Each point is reached from the start by the listed moves, each made 0, 1 or 2 times, or once backwards (-1), plus a little noise. Is the number of moves made odd or even? Then give how often each move was made.
In the rows, 128 means zero.

Moves:
(1): [144 101 133 164 111]
(2): [157 152 105 146 110]
(3): [145 133 143 154 119]
Start: [110 108 126 122 136]
Points:
[161  92 164 206 101] -> odd (1, 0, 2)
[ 98 125 176 119 150] -> even (-1, -1, 2)
[167 155  82 156 100] -> even (0, 2, 0)
[116  93 183 154 136] -> odd (0, -1, 2)
[ 50 106 133  44 175] -> odd (-1, -1, -1)

Moves:
(1): [166 130 105 138 116 125 145 136 136 133 132 153]
(2): [120 151 106 119 154 132 139 138 136 106 137 134]
(3): [124 135 143 122 132 130 150 122 147 132 121 125]
(4): [132 140 126 144 136 144 122 104 135 118 100 121]
(5): [123 109 136 123 156 118 131 127 138 135 135 124]
(6): [140 111 137 124 125 143 133 128 122  90 126 143]
(7): [119 118 127 151 118 117 166 128 110 126 133 137]
(8): [121 115 130 133 127 143 123 135 142 153 141 133]
(9): [128 104 117 134 122 121 140 123 146 120 133 112]
(10): [128 124 117  92 130 144 114 101 105 154 126 139]
(11): [132 139 134 144 127 137 137 117 124 120 154 114]
Start: [115 128 141 137 128 103  90 129 148 130 135 123]
Points:
[216 170  71  90 136 159  51  36 139 150  65 166] -> even (2, 0, 0, 2, 0, 0, -1, -1, 0, 2, 0)
[169 170 134 203  55 135 198  77 131 239 130 181] -> even (2, -1, 2, 1, -1, -1, 2, 1, -1, 1, 1)
[159  72 125 174 131 189  54  73 194  31 125  87] -> even (0, 0, -1, 2, 0, 2, -1, 1, 2, 0, 1)
[156 203  95 129 144 152  78 104 211 100  51 145] -> even (1, 1, 1, 2, -1, 0, -1, 0, 0, 0, -1)
[ 29  94 140 143 249 161 181  49 246 135 160  67] -> even (-1, 2, 2, 2, 2, 0, 1, 2, 2, 1, 1)

Moves:
(1): [140 129 134 126 125 138 128 138 129 128 129 134 124 122 128 124 132 137
 120 117 131 121 134 129]
(2): [117 147 124 118 138 134 117 151 134 123 134 132 128 123 122 125 143 122
 128 144 136 124 125 120]
(3): [120 130 140 129 129 129 130 134 131 120 130 138 129 140 126 123 126 133
 127 136 135 129 130 134]
(4): [127 122 129 143 133 120 114 132 117 119 130 132 127 135 124 132 125 115
 129 127 131 134 120 125]
(5): [123 130 130 131 140 126 125 122 131 128 126 129 128 123 132 117 133 129
 135 128 122 122 123 122]
(6): [131 124 137 129 132 140 120 138 134 148 126 126 135 124 130 135 124 123
 131 135 134 129 139 136]
(7): [129 135 120 142 124 132 138 125 125 125 122 123 138 125 126 133 128 141
 136 122 121 123 137 127]
(8): [137 117 125 132 130 133 135 133 127 119 107 127 118 121 120 117 127 132
 123 141 123 114 118 132]
(9): [133 127 129 133 119 126 129 134 133 143 128 134 134 117 113 123 120 125
 124 130 130 126 128 122]
(10): [127 127 125 131 136 124 122 130 120 131 129 135 131 136 131 133 129 128
 118 129 128 119 129 129]
(11): [125 108 131 138 129 122 121 134 125 124 141 123 124 122 126 130 142 130
 122 134 121 128 122 120]
(12): [127 128 120 117 133 142 152 116 126 119 138 135 126 136 127 134 123 122
 133 134 141 147 115 120]
(13): [125 121 134 126 121 122 119 133 121 128 125 130 144 129 138 130 128 126
 129 128 118 126 128 125]
(14): [144 116 121 126 133 125 143 121 127 124 130 122 125 138 118 122 123 111
 133 130 124 140 134 127]
(15): [130 123 121 131 123 139 123 126 127 122 125 134 125 144 129 121 121 133
 124 127 123 123 132 123]
(16): [123 124 127 118 129 131 134 125 141 124 126 123 130 128 114 134 124 121
 118 120 137 130 133 119]
(17): [122 127 124 129 118 132 135 125 129 130 121 129 129 126 124 126 136 132
 136 119 122 125 127 135]
(18): [123 129 133 117 135 130 112 130 133 123 126 145 135 108 122 125 132 150
 137 131 130 118 148 131]
(19): [137 128 126 125 125 128 132 128 137 135 124 129 139 128 135 131 139 131
 134 141 142 132 126 127]
(20): [129 126 138 132 114 142 129 117 122 136 111 132 127 125 126 120 128 131
 116 129 117 142 140 127]
(21): [126 126 116 128 128 134 123 131 131 130 122 128 137 123 143 115 127 138
 123 131 136 124 136 131]
(22): [123 137 133 116 135 132 126 134 124 138 126 125 129 132 127 128 126 138
 138 121 133 134 135 126]
(23): [126 125 133 127 126 118 132 135 133 129 123 136 116 119 129 134 124 123
 127 126 130 124 135 126]
(24): [139 124 121 125 134 126 135 133 142 124 126 127 128 130 128 133 133 133
 130 126 120 135 122 134]
Start: [133 136 137 140 145 139 157 135 136 127 131 134 133 120 126 122 124 136
 123 126 127 125 146 138]
Points:
[163 112  91 150 164 198 249 132  97  76  57 167 162 208 103  60  61 149
 102 118 112 151 155 108] -> even (1, 0, 2, 1, 1, -1, 2, 2, 1, 2, -1, 2, 2, 2, 1, 1, 0, -1, -1, 1, 2, 2, 0, 1)
[170  59 206 206 126 123 178 162 122 127  23 170 123 140  69 100  99 120
  70  82  62 104 171 126] -> even (2, -1, 2, 2, 2, 0, 1, 2, 1, 2, 0, -1, 2, 1, 0, 2, 1, -1, 0, 2, -1, 1, 2, 1)
[172 133  95 140 102 207 238 155 131 107  77 148 142 133  66 111 156 145
  77  86  35 124 145 101] -> even (2, 2, -1, -1, 0, -1, 2, 1, 1, 2, 0, 1, 2, 1, 1, 1, 2, -1, -1, 2, -1, 0, 0, 2)

Moves:
(1): [143 135 116 124 133 125 123 131 122 129 134 127 116 128 133 135 132 135
 130 131 129 124 131 123]
(2): [131 130 134 130 135 127 136 124 132 133 129 124 130 125 130 138 135 133
 130 120 121 133 132 117]
(3): [135 133 128 127 136 126 131 118 134 121 127 130 130 120 132 130 125 133
 128 135 122 133 130 131]
(4): [120 129 131 114 141 137 123 140 114 133 132 130 131 129 134 137 131 121
 143 132 130 123 134 126]
(5): [132 133 133 131 122 121 129 126 114 113 135 133 128 124 126 128 129 128
 134 122 121 126 124 126]
(6): [130 103 129 135 130 133 133 132 140 126 138 132 131 141 130 120 130 124
 132 139 131 134 122 110]
(7): [135 131 129 142 127 134 126 132 127 125 129 122 131 129 133 130 130 124
 124 133 128 120 131 121]
(8): [130 134 130 119 123 134 127 130 125 125 123 127 131 138 123 131 131 124
 126 119 126 129 123 122]
(9): [126 133 122 129 128 124 128 126 129 127 125 112 128 129 128 125 130 129
 129 127 121 127 128 130]
(10): [139 126 133 120 130 126 134 129 131 126 127 131 125 139 135 133 120 135
 124 140 127 126 120 142]
(11): [136 125 132 133 136 132 120 136 121 124 125 121 114 120 120 126 136 126
 131 123 110 141 122 125]
(12): [134 127 128 124 124 130 121 131 132 122 135 120 136 131 131 132 127 139
 124 134 128 136 129 124]
(13): [128 134 122 131 130 118 126 125 119 136 131 132 136 133 121 131 133 119
 121 128 132 130 131 139]
(14): [135 116 132 125 128 136 122 129 132 125 119 129 134 136 137 121 133 130
 129 132 127 121 124 123]
(15): [127 133 125 132 131 125 132 131 122 119 135 133 132 137 123 118 132 134
 118 127 133 122 129 134]
(16): [122 126 129 129 122 126 126 127 142 125 127 131 122 129 136 134 130 126
 118 136 125 130 122 124]
(17): [130 118 129 118 129 132 134 128 129 117 109 125 126 123 126 142 136 124
 136 128 135 129 131 127]
(18): [125 123 138 122 139 134 117 114 131 130 133 121 125 132 128 128 125 134
 129 131 135 127 130 122]
(19): [124 122 123 127 126 136 123 120 121 130 124 132 130 132 128 131 126 124
 129 126 131 128 134 132]
(20): [128 129 125 121 127 131 132 122 118 133 124 127 128 121 123 126 128 130
 125 137 128 125 125 136]
(21): [126 134 131 128 128 135 132 130 118 132 134 125 125 139 137 127 134 128
 136 132 137 128 135 127]
(22): [130 125 129 131 125 113 130 129 129 123 123 125 127 131 127 122 121 136
 116 135 124 128 135 121]
(23): [133 130 127 127 127 130 130 124 135 116 139 131 130 125 130 127 129 131
 130 128 120 122 139 129]
(24): [131 132 125 129 129 131 125 132 133 125 124 137 133 130 120 132 130 131
 139 143 130 124 128 135]
Start: [122 116 123 114 123 133 143 130 131 138 130 136 124 115 130 130 132 119
 131 131 130 121 118 125]
Points:
[190  90 125  46 187 138 102 164 119 118  90 107 102 159 140 171 163 161
 112 204  92 118 111 113] -> odd (2, 1, 0, 2, -1, 0, 0, 1, 1, 2, 2, 1, 1, 2, 1, 1, 1, 1, 0, 1, -1, 2, 0, 1)
[146 104  84 128 149 142 150 151 146  87 134 107 110 109 117 170 181 136
 110 169  64 136 148  99] -> odd (1, 2, 0, 1, -1, 1, 1, 0, 2, 0, 2, 1, 0, -1, 2, 2, 1, -1, 2, 1, -1, 1, 2, 1)
[122  56  99  75 116 177 181 126 159 115 123 181 160 140 119 123 139 127
 121 167 162 129  98 123] -> odd (0, 0, 1, 0, -1, 2, -1, 1, -1, 0, -1, 1, -1, 0, 2, 0, 1, -1, 1, 2, -1, -1, 0, 0)
[149  63 111 125 129  88 131 110 129 119 190 185 133 125 123 116 135 105
 156 128 138  94 148  71] -> even (2, 0, -1, 0, 2, 2, -1, -1, -1, -1, -1, -1, 2, 1, -1, -1, 0, 1, 0, -1, -1, 1, 2, 0)
[142  86 166  87 125 192  58 156 135  79 155  95 104 144 188 146 154 112
 142 133  95  93 133   7] -> even (1, -1, -1, 2, 1, 0, 2, 2, 0, -1, 1, 1, -1, 2, -1, 2, 0, 2, 0, -1, 0, 1, 2, -1)
[136  54 167 133  72 114 176 121 183  69 145 176 136 191 139 103 101 150
  79 210 141  99  78  84] -> even (-1, 0, -1, -1, 2, 2, 1, 1, -1, 2, -1, 0, -1, 0, 1, 2, 0, 1, 0, 1, 0, 2, 0, 1)

Moves:
(1): [130 114 129 125 127 129 132 134 132 135 134 119 121 143 123 127 131 126
 130 131 125 128 132 132 121]
(2): [122 136 121 142 128 122 131 130 123 132 124 134 128 128 117 122 134 125
 127 132 122 128 131 134 117]
(3): [121 131 127 112 130 133 130 134 126 133 136 131 134 125 133 124 125 135
 125 127 139 141 128 121 125]
(4): [139 131 108 118 132 121 117 139 121 126 121 130 113 137 125 130 115 113
 120 121 130 130 125 139 132]
(5): [130 130 132 129 117 132 128 130 123 122 135 130 125 127 121 130 128 132
 124 126 132 129 132 138 132]
(6): [118 138 123 125 128 116 124 123 119 132 131 123 125 118 118 134 136 129
 127 144 130 124 128 131 115]
(7): [133 131 129 128 132 131 135 121 132 132 118 132 129 126 111 126 129 137
 126 128 132 127 134 132 128]
(8): [120 118 123 123 133 122 129 131 118 128 126 137 133 129 134 127 120 124
 138 122 128 132 125 132 127]
(9): [131 122 125 131 127 128 124 132 125 125 124 127 136 129 133 128 119 134
 121 132 128 132 131 122 125]
(10): [130 122 138 124 127 129 137 130 127 132 123 133 126 118 133 131 123 126
 124 131 113 123 119 129 120]
(11): [131 130 136 137 132 128 115 129 120 128 126 126 123 126 122 129 138 129
 137 129 128 126 132 129 120]
(12): [134 127 138 124 135 134 123 130 128 130 120 133 139 132 134 128 131 129
 126 128 128 136 137 130 137]
(13): [129 130 130 128 123 121 124 135 131 132 134 128 123 123 122 136 124 129
 133 126 121 122 131 129 138]
(14): [131 136 134 127 123 124 118 124 138 132 133 124 134 123 120 126 134 130
 122 135 137 129 117 142 110]
(15): [138 135 132 136 124 138 130 138 135 130 124 122 143 126 137 126 123 134
 133 139 129 119 133 126 133]
(16): [125 120 128 119 131 127 134 132 132 128 124 144 136 133 137 128 127 135
 126 131 130 129 123 120 135]
(17): [126 136 131 127 128 124 122 125 132 123 123 124 119 122 122 127 135 130
 131 130 115 133 127 132 112]
(18): [136 127 130 130 129 129 130 128 128 121 128 133 138 129 125 128 126 120
 131 135 141 132 132 128 129]
(19): [134 125 129 137 127 121 128 130 125 120 124 126 132 136 133 142 138 124
 125 118 125 129 131 128 121]
(20): [122 140 142 129 131 117 143 138 124 126 144 125 120 122 132 120 116 131
 124 130 114 122 132 137 124]
(21): [128 125 126 137 120 127 116 121 128 138 128 135 122 138 125 144 127 129
 128 129 133 144 126 132 127]
(22): [120 132 134 127 119 127 136 137 130 126 119 120 130 125 135 129 129 135
 123 122 131 133 135 121 141]
(23): [141 128 129 122 119 123 128 123 130 122 121 135 141 124 143 124 126 127
 130 127 131 121 139 122 131]
(24): [138 122 122 133 133 116 128 126 122 129 120 126 129 129 130 125 135 134
 130 129 122 136 116 128 129]
Start: [132 121 126 118 121 140 138 122 124 130 135 119 131 116 130 122 139 142
 132 134 115 120 131 130 139]
Points:
[175 176 163 127 118 100 125 139 151 105 131 140 157  89 115 119 160 176
 144 167 112 137 124 153 159] -> odd (-1, 0, 0, 0, 1, 0, 0, -1, -1, -1, 0, 1, 2, 1, 1, 2, 2, 2, 0, 1, 0, 0, 0, 2)
[132 127 130  70 118  90 163 156 140 133 151 142 130 131  97 136 139 165
  90 116 154 148 121 157  99] -> even (1, 0, 2, 1, 0, 0, 2, 0, 0, 0, 0, -1, 1, 2, -1, 2, 0, 1, 2, 1, 0, 1, 0, 0)
[206 125 126 168  70 168 102 135 151 168 106 103  71 150   7 149 135 119
 107 165 150 138 121 228  97] -> even (2, 1, -1, 2, 2, -1, 2, -1, 0, 2, 1, -1, 0, 2, 1, -1, 0, 2, -1, -1, 2, 1, -1, 0)
[154 138 186 153 115  86  49  65 118 167 116 115  96  56  46 189 191 204
 111 191  50 160  77 187  54] -> even (-1, -1, -1, -1, 1, 2, 1, -1, 2, 2, 1, 2, 2, 2, -1, 0, 2, -1, 0, 0, 2, -1, -1, 2)
[178  91 112  96 140  77 117 159 104  91  56 163 135 115 136 157 160  93
 150 110  86 122  88 166 107] -> odd (0, 0, -1, 2, 0, 0, 0, 2, -1, 2, 1, 0, 1, 1, 0, 2, 2, 2, 2, -1, -1, 1, 0, 1)
[154  73 134  78 124 122 128 136  95 132 105 138 172 155 151 103 147 166
 145 110 143 172 187 133 155] -> odd (2, 0, 1, 0, 1, 0, 1, 2, 1, -1, 1, 2, 0, 0, -1, 0, 0, 0, 0, 0, 0, 1, 2, 1)
[162 133 154 107 133  25 183 171 123 149  95 154 150  89 126 133 138 154
 136 154  54 103 103 193  76] -> odd (1, 1, 0, 1, -1, 1, 2, 2, -1, 2, 0, 0, 2, 2, 1, 2, 1, 1, 2, 2, 0, 1, 1, 2)
[178  87 198 110 138 151 118  86 126 156 126 149 163 138 113 161 196 158
 140 119 139 143 153 149 101] -> even (1, -1, 1, -1, 0, 0, 2, 0, -1, 1, 2, 2, 0, 1, -1, 0, -1, 0, 2, 0, 1, -1, 1, 0)
[184 172 127  85  76 113 150 184 118 121 113 122 162  75 114  98 114 137
  59 144 138 149 141 175 127] -> odd (0, 2, 2, 2, 2, 0, 0, -1, 1, 2, -1, 1, 1, 2, 0, -1, 0, 2, 0, 0, -1, 2, 1, 1)

Moves:
(1): [120 134 141 113 134 130 116 134 142 119 115 133 128 138 130 125 132 128
 131 130 132 125 135 123 122 124 127]
(2): [131 118 123 132 127 128 119 136 124 131 121 133 126 123 123 133 135 133
 126 123 131 119 133 137 125 136 126]
(3): [139 129 129 116 126 136 123 129 132 123 129 119 132 134 122 133 127 133
 132 128 131 137 125 134 139 128 126]
(4): [135 123 132 134 125 126 128 134 129 128 134 138 126 126 127 133 129 126
 119 130 121 125 133 110 131 121 120]
(5): [134 131 123 130 130 130 122 123 129 126 127 137 129 125 128 128 131 122
 129 126 126 129 132 118 123 127 129]
(6): [132 133 134 124 137 131 132 123 130 127 133 126 123 131 135 131 127 130
 133 136 115 124 130 129 130 132 132]
(7): [125 138 130 130 128 127 125 142 132 135 129 121 127 140 130 119 119 133
 115 124 117 136 137 122 130 137 128]
(8): [128 141 125 142 132 125 138 126 135 115 136 129 126 127 128 131 131 127
 122 132 127 129 132 133 123 127 119]
(9): [127 127 144 125 134 132 124 135 131 143 120 113 129 114 124 122 124 137
 130 128 139 129 126 119 139 124 124]
(10): [114 120 136 132 126 133 128 126 128 118 131 135 122 141 131 130 120 129
 133 122 139 139 138 148 135 120 130]
(11): [116 128 124 140 134 131 140 116 128 138 126 127 122 139 134 131 136 133
 119 126 136 127 119 122 131 126 121]
(12): [118 114 128 135 128 132 126 120 133 122 126 118 140 145 135 131 116 130
 142 131 137 125 123 138 135 122 128]
(13): [129 130 125 130 130 120 134 123 137 137 135 135 127 126 134 136 127 136
 132 123 122 124 125 127 138 127 129]
(14): [122 131 137 120 122 137 122 116 123 120 122 134 144 117 114 141 130 127
 126 133 130 133 141 141 126 124 130]
(15): [115 131 127 122 125 134 115 128 127 124 124 125 132 126 126 132 136 124
 130 126 124 132 132 130 129 110 136]
(16): [121 119 125 119 126 125 117 125 129 125 135 125 135 125 130 138 134 128
 122 137 128 139 128 142 124 121 133]
(17): [132 134 127 126 129 137 140 135 136 131 135 122 131 133 128 125 127 126
 136 130 125 133 135 127 127 128 128]
(18): [145 128 122 122 136 127 127 131 124 129 130 126 128 127 109 121 127 127
 129 136 119 126 124 130 129 123 127]
(19): [118 125 133 125 124 126 125 128 129 130 134 125 130 127 119 129 132 123
 140 123 128 130 124 132 123 126 135]
(20): [121 114 120 130 120 136 142 118 131 140 125 132 113 117 129 126 127 128
 137 117 115 131 135 134 128 126 113]
(21): [127 126 123 129 130 134 128 127 124 127 127 137 125 130 129 127 123 139
 124 127 132 130 123 127 125 126 123]
(22): [133 133 133 136 123 123 132 130 123 137 110 125 130 126 128 121 131 142
 133 129 133 129 117 131 121 130 101]
(23): [130 117 135 131 130 132 126 126 132 127 129 121 135 139 126 119 132 136
 129 119 133 123 127 136 116 119 131]
(24): [128 134 121 128 116 125 132 126 135 127 129 124 120 119 127 131 129 135
 119 140 130 130 135 129 127 118 131]
Start: [150 129 120 124 146 135 118 134 120 145 131 137 135 115 122 120 129 133
 121 113 129 129 123 116 125 126 125]
Points:
[124 127 137 127 196 188 186  22 169  78 168 150 145 210 118 186 104 138
 175 130 118 137 140 210 198  77 105] -> odd (1, -1, 2, 0, -1, 2, -1, 2, -1, 2, 2, 2, 2, 2, 0, -1, 0, 2, -1, 1, -1, -1, 0, -1)
[144  91  83 136 115 160 116  79 175  69 158 208 159 133  97 168 121 188
 107 126 150 170 207 243  78  53 102] -> odd (1, 1, 0, 0, 2, -1, 0, 2, -1, 2, -1, 1, 2, 2, -1, 2, 1, 1, -1, 1, 2, 0, 2, 2)
[ 85  61 110 164 117 132  99 136 135 171 104 125 126 215 179 113 127 227
 111  70 179 161 115 218  97 116 100] -> even (0, 2, 0, -1, 0, 0, 2, -1, -1, 2, 1, 1, 1, -1, 0, 2, 0, -1, 0, 0, 1, 2, 2, 1)
[148  88 173 120 170 117  92 140 191 164 158  69 150 138  88 156 150 210
 115 119 149 124 117 175 152  92 106] -> even (1, 2, 2, 1, -1, 1, 1, 2, 2, 0, 1, 1, 2, 0, -1, 2, -1, 1, 2, 0, -1, 0, 2, 1)
[ 83 132 154 105 136 172 137 121 175 142 126 164 131 181 154 108 112 135
 139  60  92 168 186 141 115 122 105] -> odd (2, -1, 0, 0, 0, 0, 2, 0, -1, 1, 0, 0, 1, 1, 0, 0, 1, -1, 0, 2, 0, 0, 1, -1)
[155 142 128  95 131 132  83  96 119 140 133 139 202 128  57 197 197 153
 107 153 113 167 103 154 144  45  94] -> even (0, 0, 2, 2, 0, 0, 0, 0, -1, 0, 2, 0, 2, 2, 2, 2, 0, 2, 1, -1, -1, 2, 0, 0)
[128 142 160 104 187 146  79 187 143 193  67  86 150 167 136  79 155 177
 165 137 150 112  93  98  72 152 107] -> even (2, 2, -1, -1, 1, 2, 1, -1, 1, -1, 1, 1, -1, -1, 0, 1, 2, 0, 2, -1, 1, 2, 0, 0)
[111 155 180  89 142 206 111 106 170 155  69 133 134  71  75 156 160 139
 186 153 132 132 197 117 143  37  95] -> odd (2, 1, 0, 1, 2, 2, -1, 0, 2, 1, 1, 1, 0, 2, 2, -1, 2, 1, 1, 1, -1, 1, -1, 2)
[135 133 150 149 137 139 106 108 114  99 123 160 176 143  97 133 164 156
 106  94 145 177 169 249  54 133  83] -> odd (0, 1, 0, -1, 1, 0, 1, 2, -1, 2, 0, -1, 0, 2, -1, 2, 0, 0, 0, 0, -1, 2, 2, -1)
[165 127 140  96 173 181  91 137 172 155 120  87 130 130 134 133 189 151
 151  96 137  90 140  94 130  91 165] -> odd (1, 2, 2, 0, 1, 2, -1, 0, 1, -1, 1, 0, 0, -1, 2, -1, 1, -1, 0, 0, -1, -1, 2, 1)
